Rows are points. The points of each table are mixes of a few directions, plus a little noise. How many directions does each table use, and how many do they share? Where both have some left over, give the other angles between the two spaces (their principal angles), to ten degrees, smallest first.

First:
[[ -3  32]
 [  1 -18]
 [  1 -18]
 [  1  -9]
 [  5 -53]
 [ -9  95]
 [  3 -28]]
Second, 6 rows:
[[ -5  57]
 [ -3  26]
 [ -3  25]
 [  4 -47]
 [  0  10]
 [  7 -72]]
Directions: first 1, second 1, shared 1

First, 5 rows:
[[ 29  -3  15 -37]
 [  0  -1  32   8]
 [-32  19 -95  -4]
 [ 14 -19  12  20]
 [-10   4  35  14]]
Second (5 x 4):
[[-26  12 -18  13]
 [-33  21 -21   4]
 [-16  40  15 -59]
 [ 43 -39  -4  12]
 [ 31 -36  27  30]]
Directions: first 3, second 3, shared 3

First, 9 rows:
[[ 46 -53  25  28  -4  20  36 -22   7]
 [  6  -6   6   4   1   0   4  -3   0]
 [-56  70 -31 -34   5 -27 -46  27  -5]
 [ 53 -63  28  32  -3  23  41 -23   7]
 [ 17 -19   7   9  -2   7  13  -9   3]
 [ 42 -48  22  24  -2  20  34 -19   5]
 [-59  69 -34 -35   5 -25 -47  27  -8]
 [-36  43 -21 -21   3 -16 -28  15  -5]
 [ -8   9  -6  -4   1  -3  -5   4  -1]]
Second:
[[ -4   6   2  -4   0  -1  -1   3   2]
 [-57  95  11 -59  -8 -15 -29  43  23]
 [  4  -7  -2   4   0   1   2  -3  -2]
 [ 42 -69  -8  43   6  12  21 -31 -17]
 [  9 -16  -2  10   1   2   5  -7  -4]
 [ 35 -58  -7  36   5   9  17 -26 -14]
 [ -3   4   0  -3   0   0  -2   2   1]
 [-57  93  10 -57  -7 -16 -27  42  23]
 [ 28 -47  -5  29   4   7  14 -21 -12]]
Directions: first 1, second 1, shared 0; angles 30

First (8 x 14):
[[  6  -3 -29  -4 -13  -9  19  11  -3 -14 -20 -32 -12 -43]
 [  0   3 -53   5 -32 -29  44   3  -3 -33  -9 -23 -31 -80]
 [ 24 -36  31 -25   1  56 -42  -4  -8  15  14  -6  10  67]
 [-29  26   4  10  16  18 -47 -23  -1  15 -30   0  42  86]
 [ 18  -1  69  17  44 -34  23  39 -10  36  19  31   0   1]
 [ -2  -5 -64  11 -58  -4  22 -31 -24 -43   2 -16 -33 -17]
 [-12  20  35  -7  53  -8 -15  28  29  32 -23   1  35  -7]
 [ -5  -4   7  -6 -11  11  -4 -23  19  -8  48  45 -11  -8]]
Second (9 x 14):
[[ 42   9 -63  10   0   9 -36   5  11 -10  36   1  28 -15]
 [ 15  -2 -11 -23 -10   7   1 -78 -29  -2 -50   7  71 -37]
 [-26  -3  -6 -60 -16  23  -7 -20  24 -17 -13 -17  -2 -32]
 [-45 -24  54  37  11   7  24  74  37  13  18  -6 -95  45]
 [ 13 -11 -17   6  -5  17  -9 -23   5  -1 -11   2  23 -17]
 [ 55   7 -36  48   9 -11 -15 -12 -27   9  12  18  47   4]
 [-34  -7  18 -55 -15  17   9 -31  13 -11 -36 -12   2 -27]
 [-13  11  40  16  12 -33  24  28 -22  11   5   6 -29  38]
 [ -7  20  18  19  15 -36  11  58 -12   7  38   3 -45  45]]
Directions: first 5, second 4, shared 1; angles 70, 80, 80

First (8 x 24):
[[-45 -39  15 -15  29 -32 -48  53  24 -43  26 -10  -3 -32 -28  44  -1 -34
  -15   5 -41  28  -6  45]
 [ 34  40  -8  16 -41  43  57 -63 -29  60 -31   7   8  49  30 -47 -12  40
   26   3  46 -31  -3 -48]
 [-86 -48  38 -13 -10   5 -23  22   9  15  11 -20  17  26 -19  35 -38 -11
   22  37 -31  25 -39  47]
 [ 40   9 -23  -1  35 -33 -20  24  12 -49  11  10 -18 -51  -7   5  36 -19
  -33 -29  -7   2  31  -3]
 [-27 -13  13  -4  -6   4  -5   4   1  10   3  -6   6  11  -5   8 -14  -1
    9  12  -8   7 -13  13]
 [-20 -12   8  -4   1  -3 -10  10   5  -1   5  -5   3   1  -7  11  -7  -5
    2   7 -10   8  -7  13]
 [ 37  29 -13  11 -16  19  33 -34 -16  24 -16   8  -1  16  18 -30   5  21
    6  -7  28 -20   8 -34]
 [ 67  36 -31  11   9  -6  17 -16  -6 -14  -8  16 -14 -23  14 -27  31   7
  -18 -29  24 -18  31 -36]]
Second, 11 rows:
[[ -9  -7 -26 -26  13  -2  12  -7  13  14  10   3  -8  20  -6  11 -12  10
    8 -16   9  -2  11  -4]
 [-15 -11 -34 -35  18  -5  18 -10  18  19  15   7 -11  29  -7  14 -19  15
   12 -22  15  -1  16  -7]
 [ 16  15  46  46 -22   5 -24  16 -26 -26 -19 -10  18 -40  10 -18  26 -18
  -17  30 -17   5 -23   8]
 [ 14  14  39  40 -21   3 -20  14 -24 -23 -17  -7  12 -35  10 -15  23 -17
  -14  25 -17   5 -19   5]
 [ 10   9  29  28 -13   4 -15   8 -16 -16 -13  -5  10 -25   6 -11  16 -12
  -10  18 -11   4 -13   6]
 [ 34  32  91  95 -47  11 -48  30 -51 -51 -41 -17  32 -85  20 -36  50 -37
  -34  60 -37   9 -44  16]
 [  4   3  12  13  -7   2  -7   5  -6  -8  -6  -4   7  -9   2  -6   6  -6
   -5   8  -6   2  -6   3]
 [-24 -20 -62 -63  32  -8  34 -22  36  36  29  13 -23  57 -12  25 -33  25
   24 -43  25  -6  30 -11]
 [-27 -25 -75 -76  39 -10  39 -25  41  43  31  16 -27  68 -16  31 -42  29
   28 -51  29  -7  36 -14]
 [-17 -15 -46 -48  24  -5  26 -14  25  27  21   9 -18  42  -9  19 -26  20
   19 -31  19  -5  23  -9]
 [  9   7  25  26 -13   3 -13   9 -13 -14 -11  -5   9 -23   6 -10  12 -11
   -9  16 -11   2 -10   4]]
Directions: first 2, second 1, shared 0; angles 80

First, 11 rows:
[[ -3   6  -8  28  14   4 -10   8 -24   1   4 -20  -6  34  -8  -2   9  10
    6 -22  -4 -19 -27 -18 -15  10 -16  17 -12   3  19  -5]
 [  0 -14  27 -60 -15  14  14 -25  33  30  19  34 -10 -41  32  15   7 -15
   -9  15  15  -9   8  40   4 -15  49  23  27 -15 -36   8]
 [  2   5 -13  12  21   7 -13   8 -30  16  18 -44 -10  34  16  20   0   0
    6 -25   5 -28 -79 -22 -23  24   9  41   6 -22  -1   1]
 [ 16   9   0 -12  -2  -9  -6   5  16   0  -6   5   1 -23  -2   3 -11 -12
   -8  16  11  21   1   3  16 -10   7  -5   8  -3 -15   1]
 [ 24  20 -16  13  25   0 -30  16 -24  20  18 -41 -15  27   2  22  -3 -10
   -3 -17  13 -14 -86 -27 -13  11   6  48   3 -19  -8  -4]
 [-20 -24  16 -47 -24   1  31 -19  27  -4  -1  31  10 -46  27   3  -7  -1
    2  25  -2  14  48  33  10  -4  29 -29  21  -7 -23  15]
 [-36 -26  18  -3 -18  12  29 -21   5 -13  -4  33   8  -2   5 -21  16  24
   12  -4 -19 -13  64  23  -8   0  -8 -25  -8  18  18   4]
 [  3  14   2  34   2   0 -12   5  -3  -6  -8  16  -5  22 -38 -22  19   9
   -2  -9  -3  -4  30  -5   4 -18 -37  -1 -27  28  29 -14]
 [ 23  10   0 -19  -9 -16  -4   6  30  -4 -13  16   6 -40 -10   2 -16 -21
  -13  31  11  39  22  10  30 -20   6 -22   9   1 -21   0]
 [-29 -14  -5  30 -19 -15  25   0   0 -49 -37  20  31   0 -25 -37  -5  25
   12   8 -28  30  95  -1  12   3 -46 -78 -27  30  41   1]
 [ 14  12 -18  23  25  -1 -22  16 -30   9  12 -48 -11  31   2  17  -5  -5
    3 -22   7 -15 -76 -31 -17  19  -2  34  -1 -16   0  -3]]
Second (8 x 32):
[[-15 -31  22   0  -4   3  16 -19  22   1   2  24  -9   5   0   4  22  -1
    7  -6 -22   7  32  13  -9 -13  -5  12 -21  10   8 -15]
 [-22  -8 -15 -17 -17  -8  27   1 -10 -31 -18  -9  31 -27  20  -8 -31  12
    7  20  -5  14  26   4  10  25   7 -64  19 -10  -2  24]
 [ 14  12   2  24  17   8 -13  -6  -5   3   3  -8  -8  38 -17   8  22   4
    3 -17 -11  -8 -14  -9  -3 -17 -14  25 -31  19  30 -21]
 [-17  -4 -20  19  -7 -22 -15  45 -25   4  -2  -9  -5 -24  -6 -31 -32  -3
   -8  -2  26  -6 -18 -25 -15  44 -17 -11  43 -33 -37  28]
 [ 26  32 -13   3  16   9  -6 -11 -11 -14  -6 -30  15  26  -2  19   0   6
    3   3  -6   3 -23  -6  17 -15   5  -9 -22  17  32 -10]
 [ 14   4  27 -47  -5  26  22 -50  35   3   7  25   6  -1  19  28  27   0
    2  15 -14  -2  29  43  20 -46  36   7 -22  26  20 -16]
 [-24  21  -9  16 -16   4 -32  50 -40  35  17  27 -21 -22 -19 -70 -11  13
  -22 -18  58 -69  -5  -7 -24  37 -20  15  67 -22 -39  40]
 [ 23 -27   6   3  17 -20   1  -9  34  -2  -4 -20 -10   4   5  49   2 -33
    7   7 -27  59 -29 -12   4 -15   8  26 -32  -9 -10 -29]]
Directions: first 4, second 5, shared 3; angles 80

First:
[[  0   1  -3  -2   3   1  -1   2  -3   1   0  -3   1   2   1  -2   2   3
   -1   0  -3   2  -2  -3  -1   0   0  -2   0   2  -2   1]
 [ -1   5 -19 -10  17   2  -8  12 -13   2  -8 -14   6   9  -3  -3   7  17
  -10   1 -13   9 -10 -16  -7   7  -2  -9  -1  12  -5   0]
 [  1  -2  66   6 -35   7  13 -24  27   3  24  24   3 -20  35   8  -3 -46
   45   4  27 -12  13  24  20 -29   5  17   5 -35   0   2]
 [  1   1  21  -1  -9   4   2  -5   7   2   7   5   4  -6  14   2   1 -13
   16   2   7  -2   1   4   6 -10   2   4   2 -11  -2   1]
 [  0  12 -36 -22  36   5 -16  26 -27   3 -16 -30  14  16  -2 -11  14  32
  -18   3 -28  20 -22 -34 -15  12  -4 -19  -2  24 -13  -1]
 [ -5 -22 -91  34  10 -30   5   4  -6 -15 -28   6 -44  16 -87   2 -27  45
  -77 -18 -13 -16  16  15 -19  49  -4   0 -10  35  30  -5]
 [ -2   5 -43 -10  29  -1 -11  21 -22   0 -16 -21   3  15 -17  -8   7  33
  -27  -1 -23  12 -13 -23 -14  18  -3 -13  -3  25  -5  -1]
 [  3  -3  95   9 -50  10  18 -35  38   4  35  34   5 -28  50  11  -3 -66
   64   6  40 -15  19  35  28 -41   7  22   7 -49   0   6]
 [  0   3  10  -5  -1   3   0  -1   0   2   3  -1   5  -2   9   0   2  -5
    8   2   1   2  -2  -1   3  -5   1  -1   1  -3  -4   1]]
Second:
[[-20  23 -55  13  29   9 -39 -26   8   4  19   9  27  23 -17  31  -9  -8
  -53 -16 -27  20   7  10   6 -21  -7 -22  37  16 -24 -15]
 [-24   5   8  -8   3  -2   8  11 -14  21  22  25  17 -18   8 -38   1   1
  -24   8 -26   6  17  32  22  -5  14  19   6  -7  23  12]
 [ 21 -23  27   4 -34 -12  23 -12  16 -16 -18  -7 -48  -9 -13  22  -8  -8
   38 -14  41 -24  -7  -8 -11  15  -4   7 -11  -5   1 -13]
 [ 23  -7 -28  12  -6 -38 -10  31   1  10  -9   5 -15 -20 -29  20   9  -5
    1  -1  -4  11 -24   0  -3  27  15  16  -2   4  23  -5]
 [ -2  12  13  -3   1   3 -12   0   4  11  17   8  23  -7  21   5   8 -20
    9   5  -7  13  -3   6  12 -18   6   3  11 -11  -5   2]
 [-25   7 -27 -22  33  23   2  -3 -27  -6  -9 -20   7  27  -4 -30  -4  42
  -40  -5 -24   1  10 -14  -9   3 -13 -21   1  25 -15   0]
 [  0  -8  66 -60 -19  -6  37  25 -28  16  -2 -15 -30 -37  28 -34  19   9
   50  -6   7   0 -25 -16   8  12  13  23  -4  -3   6 -10]
 [ 28 -10  -4  62  -7  22  -9 -26  40 -40 -21  -5  19  42   7  24 -15 -11
   19  28  40 -27  27  -9 -24 -12 -25 -25 -37 -21 -10  29]]
Directions: first 2, second 6, shared 2

First (10 x 32):
[[-43   8  -3  47  30 -21 -18  55  23 -13  26 -35  -3 -37  51  18  13   9
   27  40  -9  26 -21  50  22   8   8   1  53 -27  35 -35]
 [  5  28 -29 -32  30 -26  31 -11   3 -15 -11 -24   8 -65  24 -11  39  45
  -19 -20  11 -30  42  -4  18 -15  -3   7 -25 -16 -24 -51]
 [  0  41   9  23  19 -63  21  44   4 -12  16   6  40 -43  53  38  44   1
  -23  72 -24  23 -31  11   7 -29 -15 -12  54 -15 -37   2]
 [ 23  10  18 -22 -15  -7   3   9  -3  28  -9  24  23  33  -9  11   5 -20
  -21  19 -29  12 -15 -10  -8 -12  -5   1  20  17 -45  31]
 [ 11 -78  -6 -25  -7  53  -3   8  22   8 -23 -34  16  68 -69 -61 -23 -34
   53 -37 -46   7 -19 -26 -31   7  29  57  -4  -8  32  13]
 [ -7 -44  21  25 -27  41 -31   4   1  12   6  11 -14  69 -38  -7 -45 -43
   32  -1  -9  23 -34   0 -20  20  11   5  11  12  39  42]
 [  6  36  11 -17 -17   4 -17 -26 -18  30  -2  35 -26   8   7  25 -12  11
  -36 -13  27 -11  27  10  15  10 -11 -31 -16  29 -31   7]
 [ 27  15   4   0  -8 -31  35 -21 -21 -22  -1  29  24 -17   0  11  17  -3
  -29  20   8  -8  -8 -37 -15 -26 -19 -15 -15   2 -29  28]
 [-13 -18 -17 -21  11  31 -14  -2  15  10 -10 -33 -20   4 -12 -28  -9  15
   22 -43   1 -12  27  14  10  18  18  22 -15  -5  22 -36]
 [ -8   3  -8  21 -15  17  -6 -59 -27 -27  10  20 -48 -19  -7   4 -29  20
   -6 -38  72 -29  31  -8   3  19 -12 -33 -61   9  38  -1]]
Second (9 x 32):
[[-17  19  -3  13  17 -19  -6  22   9  -1  10 -14  -2 -28  33  15  14  14
    0  18   1   7   1  27  17   2   0  -5  21 -10   2 -25]
 [-40  43  10  15  20 -12 -46  57  23  40  18 -14 -18 -14  61  38   7  14
   -3  32 -13  26   1  76  42  20   7 -13  64   3 -10 -37]
 [-25  27 -26  35  44 -52  25  25   9 -49  21 -36  10 -95  62  11  44  38
    4  32  15  -4   4  20  21 -15  -6  -5  15 -39  17 -53]
 [-24  26  -5  18  23 -24  -8  30  12  -2  14 -19  -3 -39  45  20  18  18
   -1  23   1  10   2  35  24   2   1  -7  29 -13   3 -33]
 [ 48 -51  -9 -21 -27  19  48 -66 -26 -41 -22  19  20  24 -74 -45 -13 -20
    4 -40  14 -30  -1 -88 -49 -21  -8  15 -74   1   9  47]
 [ 18 -18  20 -27 -34  40 -24 -16  -6  42 -14  28 -10  74 -45  -7 -35 -29
   -2 -22 -12   7  -3 -10 -13  13   5   2  -9  31 -16  39]
 [ 19 -20 -19   4   4 -14  46 -32 -12 -53  -5  -5  19 -33 -18 -25  13   6
    2 -10  15 -23   0 -48 -23 -22  -8   8 -42 -18  15   5]
 [ 14 -14   8 -14 -18  20  -4 -16  -6  14  -9  15  -2  36 -29  -8 -17 -15
    0 -15  -4  -2  -1 -15 -12   3   1   4 -12  14  -6  23]
 [ 11 -10  23 -24 -30  39 -32  -5  -2  49 -11  25 -13  72 -34   0 -34 -28
   -3 -17 -16  10  -3   4  -5  17   6   0   5  32 -17  32]]
Directions: first 5, second 2, shared 2

First (8 x 32):
[[ 30  33  -4  24 -39 -95  12  -5  10  52  57 -64  20  -2 -69 -10 -61  35
   23  69  -5  20  24  12 -43 -35  75 -77 -67  33 -49 -70]
 [ -1  20  -9   6 -23  58  -4  11  12  17 -42 -11  29  -7  -8  18 -16  28
    4 -32 -45 -42 -22   4  28 -38  31  -1 -16   8 -17   1]
 [  3  14 -31 -30  17  -9  10  18  15  15  27  -1   1 -16  -3  -2  -3  -3
  -35   5  -1 -13 -15 -14 -43 -21   3  19  13  10  -1 -12]
 [ -9 -23  -2 -28  39   3   4   1 -15 -28   9  34 -25  -6  20  -8  36 -28
  -19 -10  29  12  -1  -9 -18  28 -44  29  45 -10  31  19]
 [  1 -19  21  13   1 -29  -2 -15 -16 -16  11   4 -15  10  -3 -10   7 -11
   20  17  22  31  20   7   6  31 -13 -13   1  -5   7   0]
 [ -7 -17  18   4   3  24  -4  -8 -24 -22 -32  20  -7  -3  -1   2  19  -1
   21 -22   4  -2   6   8  26  19 -11  -6  16  -7  16  18]
 [ -1   2   2  15  -8  -7  -8  -4  27   3  11 -11  -1  21  29   0 -11  -9
  -10  17   3  19   0  -6  12   4 -12  18 -17 -10 -10   2]
 [-16 -12   3  -5  12  61  -7   2  -2 -24 -42  28  -1   4  32  10  26 -10
   -5 -41  -9 -19 -14  -1  33  11 -30  34  26 -17  19  37]]
Second, 8 rows:
[[ -1  12  11  28 -30  35 -13  -5  12   7 -34 -16  19  13   6  12 -16  17
   18 -14 -30 -12  -7   8  44 -13  17  -7 -29  -3 -15   5]
 [  0   2  -6 -14   7  -3   6   4  -9   4   0   4   2 -13 -17  -1   2   5
    0  -6  -1 -14  -3  -1 -16  -7   8  -9   9   9   4  -5]
 [  7  23 -32  -2   0 -40  -1  13  63  29  64 -29   5  17  39  -5 -29 -17
  -53  45   4  24 -12 -20 -33 -20  -5  42 -25  -1 -21 -15]
 [ 14  32 -33 -16  -7 -20  11  18  29  37  33 -29  19 -15 -20   2 -29  15
  -27  19 -17 -19 -14  -9 -45 -46  34  -4 -17  22 -24 -32]
 [ -2 -35  46  11  -1   2   1 -27 -74 -34 -43  26 -19  -9 -46  -4  30  10
   66 -20  17   7  33  27  31  45  -2 -59  18  -1  24  12]
 [  2  25 -38 -20   9  -5   4  23  48  23  37 -12  10  -2  26   2 -14  -9
  -54  12  -9  -8 -24 -20 -38 -32  -1  42   0   3 -11 -10]
 [-12 -34  44  36  -8  17 -18 -27 -20 -38 -34  18 -20  29  30   0  22 -16
   37  -7  16  33  20  13  63  53 -36  -1  -1 -28  15  33]
 [ -6 -24   8 -26  28  17   7  -2 -46 -25 -24  35 -17 -21 -18  -2  36  -6
   12 -30  14 -12   4   4  -7  21 -16  -4  45   1  30  16]]
Directions: first 4, second 4, shared 4
